Each row is a point. The points of each table are mixes of a few directions, plus a little noise. Count the directions of each table, and those that both share. Where both have some left over, give the other angles between the two spaces (their principal angles), to ten degrees, smallest first.

First (5 x 3):
[[  7 -42  -3]
 [ -1  11  -3]
 [ -1 -34  38]
 [ -3  18   2]
 [ -1  47 -36]]
Second (5 x 3):
[[-11  26  40]
 [ -5  12  17]
 [ -2   4   7]
 [  1  -3  -5]
 [ 16 -40 -60]]
Directions: first 2, second 1, shared 1

First (9 x 8):
[[-26  17  10  -4  -8   6  29 -12]
 [ 26 -18 -16  -9 -28  19 -32 -22]
 [ 20 -34  16 -11 -14  18 -30  -7]
 [-17   7   4   6  31 -19  19  51]
 [ -8  32 -60   4  -8  -8  14  16]
 [ -6  15  22  12  14 -13  16 -32]
 [-31  -4  25 -18 -18  24  22   4]
 [ 11   2 -21   7  11 -12  -9  19]
 [ 31 -19  20  14  21 -14 -29 -17]]
Second (10 x 8):
[[ 21  18 -12  -2  18  14 -15 -12]
 [ 13  11  -7   0  14   7  -9  -5]
 [ -6  -7  13  -1  -9   1   4 -10]
 [ 22  19  -6   4  34   3 -13  -3]
 [ -6   0 -34  -3 -12  -5   2  33]
 [-30 -32  59   5 -20 -17  24 -16]
 [ 23  16  21   7  42   5 -13 -26]
 [ 19  12  12  -7   5  27 -15 -48]
 [-27 -17 -32  -2 -36 -17  17  52]
 [-29 -22 -12  -1 -36 -17  19  36]]
Directions: first 4, second 3, shared 2; angles 50

First (9 x 11):
[[  7  15 -13   2   1   9  -4 -24 -15  18  -1]
 [-22 -20  17 -29  22  18 -18  -6   0 -34  25]
 [  4  -7   4 -17  27  -3  -6 -38  -3  27   6]
 [ -7   6   2  -9  18   5 -19  30  22 -22  17]
 [ 20  -8  29  15   2 -19   2  52  34 -13   0]
 [  3  16 -19  17 -16 -13  10  22  10  12 -17]
 [-28 -14 -21  -8 -22  -3  24 -46 -32  14 -14]
 [  5  -2  -1 -13  -4  22 -10 -18 -15   7 -18]
 [ 17  14   2  42 -27 -15  22  28  -1  -9   3]]
Second (11 x 11):
[[ -2  19   7  -1   9 -44 -26  -8 -21 -25 -24]
 [-15   7  19 -18  -3  -1   0  36 -39  35  17]
 [ 12  -9 -16  14   0  10   6 -25  34 -20  -7]
 [-14  19  21 -16   4 -31 -17  24 -48  12  -2]
 [  4  -4  -6   4   0   6   3  -8  12  -5  -1]
 [-10  17  16 -11   5 -33 -19  14 -38   1  -8]
 [ 22 -11 -28  26   4   6   2 -52  60 -49 -22]
 [  6  -7  -8   6  -1  11   6 -11  19  -6   0]
 [  1  -9  -3   1  -4  20  12   4  10  11  11]
 [  1 -14  -5   0  -7  32  19   6  15  19  18]
 [ -5  -8   3  -7  -6  23  14  19  -5  27  20]]
Directions: first 6, second 2, shared 0; angles 90, 90

First (9 x 18):
[[  2   0   2  -1   0   1   1  -1  -3   1   2  -1   2   0  -1   1   1   0]
 [-15  -5 -13  13  -4  -3 -10   6  21 -10 -19   7 -18   0   9  -5  -9  -2]
 [ -2   0  -2  -1   0  -2   1   0   7  -2  -1   1  -3  -1   2  -2  -2  -2]
 [  2  -1   1   4   0   3  -3   1  -9   1  -1  -1   2   2  -2   2   2   2]
 [-11   7  -7 -24   0 -16  17  -3  60 -10   5   4 -16 -15  16 -14 -16 -14]
 [  7  -5   4  18  -1  11 -13   2 -41   6  -4  -2  10  11 -11  10  11  10]
 [ 13   4  10 -10   3   3   8  -5 -19   9  15  -6  15   0  -8   4   8   2]
 [  2  -4   0  15  -1   7 -10   3 -23   2  -7   0   3   7  -5   5   5   6]
 [  4   4   4 -13   2  -3  10  -4   7   2  11  -2   4  -4   0  -2  -1  -3]]
Second (10 x 18):
[[ -8 -10   5  -2   1  -6   0  21  -6  -1  26  11  -2  -6 -13   8 -20   4]
 [ 10 -19 -10  -6   9   2 -19   5 -13 -15   9  20   2  31   0   9  10   0]
 [-14   8  -3   3   5   4   0  13 -14   2  -5 -12   0 -19  -5 -11  -3   0]
 [  9  18   9  -7  14  15   1  -7   0  15 -20  -1  -8 -11  20  -4   2  -6]
 [  1   8  -5   1   4   7   8  -8   4   2 -25 -14   1  -4   5  -5  19  -3]
 [ -5   0  -3   4  -8  -4 -13  -1  -9  -5   9   1   3   5  -1  -8  -7   2]
 [ -4   0  -6   6  -8  -5  17  -8  15  -2 -15 -17   5  -3  -8  -1  16   1]
 [-13   3  -5   7  -6  -4   6   4  -2  -2  -4 -15   4 -12 -10  -8   1   2]
 [ 11  -8   7  -2  -7  -7  11 -11  23   2   6   7   0  10   0  14   0   1]
 [ 12   0  12  -5  -3  -1 -12  -7   3   5  18  20  -4  10  12   6 -19   0]]
Directions: first 2, second 5, shared 0; angles 50, 80

First (11 x 24):
[[-20   8 -12  15  -5   0   5  -3  11  10   1 -16   1  -7 -11 -14  -3  -1
    0 -19  -9  17   5  18]
 [ 28 -15  -7 -60   9   7  -4  14 -14 -12   8  19 -27  11   3  21 -16   2
  -19  49   5 -35 -13 -39]
 [ 10 -13 -13 -48  -7   2   4  11 -13  -5   0  10  -9 -18  -3  -7  -3   4
  -24  12  -5  -7  -8 -23]
 [ -2  13   4  35   8   5   7 -12  14  11   7  -9   1   2  -7   5   1 -10
    7 -16  -8  -3   6  12]
 [-25   7  -9  21  -3   1   4  -4  14   5   3 -15   5   4 -10  -6  -6   0
    9 -10  -1   9   7  20]
 [-25  -1  -7   9  -6   4   6  -1  12  -7   0  -7  14   7  -8   2  -8   1
   10   3   9  -4   6  13]
 [ 24  -1  21  13   5   3   4  -8  -4  -4  -4  15  15  -7  11  13  18  -8
    2  -8   2 -15   0 -11]
 [ 14  -1  -4 -20   3  -1  -3   5  -9   5   2   4 -17  -5   1  -4  -1   0
  -13   5  -8   2  -5 -12]
 [ -1   4   2  10   3   1   0  -3   4   2   2  -3  -1   5  -1   4  -1  -2
    5  -1   0  -1   2   4]
 [-17  -1   5  18  -7  -3  -1  -2   4  -8  -7  -2  22   6   4   0   5   3
   16  -6  13   5   5  14]
 [ 16   0  18   8   0 -17 -22   2 -21   5 -12   5  -4   3  23 -14  17  10
    6  -9   3  33  -5   4]]
Second (8 x 24):
[[  3   1 -10   1 -53   3 -14 -10 -14  32  13 -34 -19  -9  -7   6  21  15
   23  46  -3   6   8  11]
 [ -1  -1   5   0  27  -1   7   5   7 -17  -6  18  10   4   3  -3 -11  -8
  -12 -24   2  -3  -4  -6]
 [ -1  -1   5   0  25  -1   7   5   7 -15  -6  16   9   4   3  -3 -10  -7
  -11 -21   1  -3  -4  -6]
 [  1   0  -4   0 -19   1  -5  -4  -5  12   5 -13  -7  -3  -2   2   8   6
    8  16  -1   2   3   4]
 [ -1   0   3   0  14  -1   4   3   4  -9  -4  10   5   3   2  -2  -6  -4
   -6 -12   1  -2  -2  -3]
 [  2   1  -8   1 -41   2 -11  -8 -11  25  10 -27 -15  -6  -5   5  17  11
   18  36  -3   5   7   9]
 [ -3  -1   8   0  39  -2  11   8  11 -24 -10  26  14   7   5  -5 -16 -11
  -18 -34   3  -4  -6  -9]
 [  0   0   1   0   7  -1   2   2   2  -4  -1   4   3   1   1  -1  -3  -2
   -3  -6   0   0  -1  -1]]
Directions: first 5, second 1, shared 0; angles 70

First (10 x 32):
[[  1  -1 -10   7  -7   7  -9  -6   0  -1  -4   4   2   0  -7   1 -16   5
   -6  -3   0  -1 -11   3  -3 -10  12  -1  -4  -5  12   3]
 [  3  -2 -26  16 -16  17 -21 -14   2  -3  -9  10   5   0 -17   3 -38  11
  -14  -5   0  -1 -26   9  -6 -24  30  -2  -9 -11  29   6]
 [ -3   2  23 -14  14 -15  19  12  -1   2   8  -9  -5   0  15  -3  34 -11
   12   4   0   1  24  -8   6  21 -27   2   8  10 -26  -6]
 [  6  -3 -41  26 -25  26 -32 -21   2  -4 -14  15   8   0 -26   5 -60  18
  -21  -8   0  -2 -42  14 -10 -36  48  -3 -15 -17  45  10]
 [  1  -1  -9   6  -5   6  -7  -5   1  -1  -4   3   2   0  -6   1 -13   4
   -5  -2   0   0  -9   3  -2  -8  11   0  -3  -4  10   2]
 [  0   0   5  -3   3  -3   4   3   0   1   2  -2  -1   1   3   0   8  -2
    3   1   0   0   5  -2   1   5  -6   0   2   2  -6  -1]
 [  0   0   0   0   0   0   0   0   0   0   0   0   0   0   0   0   0   0
    0   0   0   0   0   0   0   0   1   0   0   0   0   0]
 [ -1   0   6  -4   3  -4   5   3  -1   1   2  -2  -1   0   4  -1   9  -3
    3   1   0   0   6  -2   2   6  -7   0   2   2  -7  -1]
 [ -4   3  36 -23  21 -22  28  19  -2   3  12 -13  -7   0  23  -5  52 -16
   18   7   0   2  36 -11   9  31 -42   2  13  15 -40  -9]
 [ -2   1  16 -10  10 -10  13   9  -1   2   6  -6  -3   0  10  -3  24  -7
    8   3   0   1  17  -5   4  15 -19   1   6   7 -18  -5]]
Second (9 x 32):
[[  1  -1  -8  -2  -2   0   0   3   1   3  -6   2   1   1  -7   2  -5   0
   -2   1   0  -2  -3   6   0  -2   1   0  -5  -8   7   6]
 [  8  -1 -12   4  -8   2 -11  -8   2 -14 -18  16   5  11 -19   3 -11  10
   -5   1  -2  -2 -20  13  -5 -19   2  18  -5  -4  10   9]
 [  5  -2 -20  -3  -8   1  -4   3   2   1 -18  10   3   6 -20   4 -14   4
   -6   3   0  -5 -12  16  -2 -11   3   6 -11 -15  17  14]
 [-11  -1   4 -11   9  -3  19  21  -1  32  18 -24  -8 -16  18  -1   8 -17
    3   1   4  -1  29 -11   9  28  -2 -32  -2 -10  -2  -5]
 [  4   5  31  19   3   2 -16 -31  -3 -40  10  11   4   8  14  -7  15  12
    8  -6  -5  10 -13 -16  -8 -14  -3  27  22  39 -28 -19]
 [  2  -2 -14  -5  -4   0   1   7   2   7 -10   2   1   1 -12   3  -9   0
   -4   2   1  -4  -3  10   1  -3   2  -2  -9 -13  12   9]
 [ -6   0   6  -4   6  -2   9   8  -1  13  12 -12  -4  -8  13  -1   7  -8
    3   0   1   1  15  -8   4  14  -1 -15   2   0  -5  -5]
 [ -8  -3 -19 -18   3  -3  21  32   2  43   3 -20  -7 -14   0   4  -6 -17
   -4   4   5  -7  23   5  10  24   1 -34 -16 -31  18  10]
 [  5   5  32  21   2   2 -19 -35  -3 -46   9  14   5  10  13  -7  15  15
    8  -6  -6  11 -16 -16 -10 -17  -3  31  23  41 -29 -19]]
Directions: first 1, second 2, shared 0; angles 40
